Each row is a point. Each copy is the shape, with its points in the same order, turned, moved and blurred by noise. Is it also mirrored, or only turned?

Shape (6 x 2):
-7.2  6.3
7.5  -2.0
4.0  -2.4
-6.4  -1.9
-2.4  -0.3
-1.0  3.1
Copy 1, 6 rows:
-4.6  7.0
1.6  -8.2
2.9  -4.5
3.1  5.3
0.7  1.9
-2.8  0.6
Copy 1 is: mirrored
Copy 2:
-6.3  -6.4
6.9  2.2
3.9  2.9
-5.1  1.5
-1.4  0.5
-0.7  -2.6
Copy 2 is: mirrored
Copy 3 (6 x 2):
7.8  2.0
-6.7  -6.0
-5.5  -2.9
0.7  5.5
-0.2  1.5
1.8  -1.7
Copy 3 is: only turned
Copy 4:
-3.1  8.0
1.6  -7.8
2.9  -2.9
3.8  5.9
2.3  2.0
-2.0  2.7
Copy 4 is: mirrored

Shape, 6 rows:
3.9  0.0  -4.3
5.7  2.0  4.2
8.5  -4.5  -5.9
-4.5  -3.2  1.3
-6.1  -4.4  2.1
-2.0  2.0  1.2
Copy 1 (6 x 3):
6.0  -0.6  -2.5
3.0  -8.6  -0.7
11.7  -0.1  0.7
-2.9  1.1  2.8
-4.4  1.5  4.5
-2.0  -2.1  -2.0
Copy 1 is: mirrored
Copy 2 (6 x 3):
2.1  -0.5  2.9
-2.7  6.0  -0.5
0.8  -0.8  9.7
-1.1  -6.0  -4.6
-3.6  -7.9  -4.2
1.8  -1.1  -5.1
Copy 2 is: only turned
Copy 3:
1.1  3.6  2.6
6.3  -2.6  2.1
-0.3  4.2  10.1
-5.1  -3.8  -2.1
-6.7  -5.2  -2.2
0.0  -1.1  -4.1
Copy 3 is: mirrored

Shape:
-0.3  3.7  1.7  -3.9
4.8  -0.3  -6.5  1.4
1.5  3.4  3.9  7.2
-0.9  2.7  -2.3  0.8
2.1  1.1  -2.3  -2.7
6.4  -0.2  5.2  8.8
-7.4  1.5  -1.1  -3.9
-6.2  -5.1  1.9  -3.8
Copy 1 (8 x 4):
1.8  -2.7  3.9  2.8
-1.5  -2.1  -6.9  5.4
3.2  -7.5  -3.3  -4.1
-1.1  -5.1  -0.8  3.0
0.3  -0.9  -1.2  5.0
6.0  -3.7  -7.9  -6.1
-4.7  -2.8  6.5  2.5
-5.3  2.3  5.2  -1.7
Copy 1 is: only turned
Copy 2:
1.0  6.7  3.3  -0.2
2.7  -3.1  8.5  -3.6
-8.2  1.8  3.5  -4.9
0.9  2.8  4.4  -5.4
2.9  2.2  5.5  -1.1
-10.4  -3.3  4.3  -1.3
5.3  7.3  -1.3  -5.2
4.3  2.6  -5.6  -1.4
Copy 2 is: mirrored

Shape, 11 rows:
2.9  0.8  3.5  -3.3  -0.3  0.1
-3.9  -0.5  3.4  -5.3  0.4  1.8
1.4  -2.4  3.4  -4.8  1.8  -0.7
-0.6  2.2  2.9  -5.1  -2.9  4.1
-3.3  -9.9  6.6  3.2  -9.9  8.9
3.7  1.4  1.2  -4.5  -4.9  2.6
-5.9  -6.6  -6.2  0.1  1.3  -10.3
1.2  0.8  1.9  -8.0  -3.4  0.0
3.0  5.7  1.5  -2.1  -1.0  -1.5
-1.7  -2.5  -1.9  -2.7  1.1  2.7
-2.3  -9.4  -5.6  1.0  0.9  -4.8
Copy 1, 11 rows:
-2.1  -0.9  4.1  -0.1  6.3  0.1
-5.7  -1.5  4.9  4.0  2.4  1.3
-0.2  -3.7  4.4  3.5  3.2  1.5
-5.8  2.5  6.0  2.0  5.9  -1.2
-4.1  2.7  -6.1  11.0  3.4  -11.4
-1.0  3.7  6.2  0.4  5.1  -2.5
3.5  -1.7  0.5  0.7  -11.1  4.8
-2.0  0.1  9.1  1.4  4.0  -2.0
-2.3  1.4  5.1  -5.0  4.7  1.2
-2.4  3.4  3.7  4.8  0.8  2.7
5.2  1.5  -0.3  5.4  -7.5  3.1
Copy 1 is: only turned
Copy 2:
-1.2  -3.8  -5.6  -2.0  1.2  2.0
-0.1  -3.0  -1.5  -4.9  -1.5  6.6
-1.5  -3.3  -5.5  -0.8  1.3  6.1
2.6  -1.4  -3.3  -5.1  -1.6  2.1
-7.3  12.4  0.1  -8.9  -0.7  2.7
3.1  -0.1  -4.0  -2.9  2.5  -0.7
-4.6  -5.7  8.0  3.9  8.1  10.4
3.5  -2.0  -4.9  -3.5  2.6  3.9
0.5  -7.3  -4.0  -2.3  2.6  -1.3
-0.2  -1.3  0.7  0.5  -1.5  5.1
-5.0  -0.8  5.0  5.3  4.9  8.7
Copy 2 is: only turned
Copy 3:
-4.0  2.4  2.4  2.1  -1.3  -0.7
-1.5  0.1  2.2  -2.6  -4.1  -5.2
-2.6  -1.1  2.9  3.0  -3.7  -2.1
-1.7  4.9  4.1  -2.8  -1.3  -3.3
1.2  -6.7  10.1  -11.5  1.4  3.7
-0.6  6.0  3.6  -0.4  0.2  1.8
3.9  -7.4  -10.6  1.4  -8.4  2.0
0.1  5.4  2.9  0.6  -5.0  -1.1
-5.0  6.5  -2.1  1.0  -0.2  -0.1
2.3  -1.0  0.3  0.3  -0.4  -3.0
4.8  -8.2  -5.3  1.8  -3.6  2.6
Copy 3 is: only turned
Copy 4, 11 rows:
-1.1  -1.5  -2.2  2.1  -0.2  5.3
1.6  -7.3  -0.6  0.2  2.0  3.6
-1.7  -4.2  -0.8  0.3  -2.2  3.9
3.8  -4.2  -0.9  4.3  2.7  5.7
13.6  -7.8  -10.5  4.8  -5.8  1.6
3.4  0.4  -0.5  5.0  0.4  6.3
2.9  0.1  2.5  -12.9  -3.1  -3.4
2.2  -2.5  2.4  2.0  0.0  7.9
-1.4  2.3  -1.6  1.6  4.2  5.5
2.7  -4.0  1.0  0.9  -0.4  -1.1
3.5  -0.8  1.0  -7.4  -6.3  -4.9
Copy 4 is: only turned
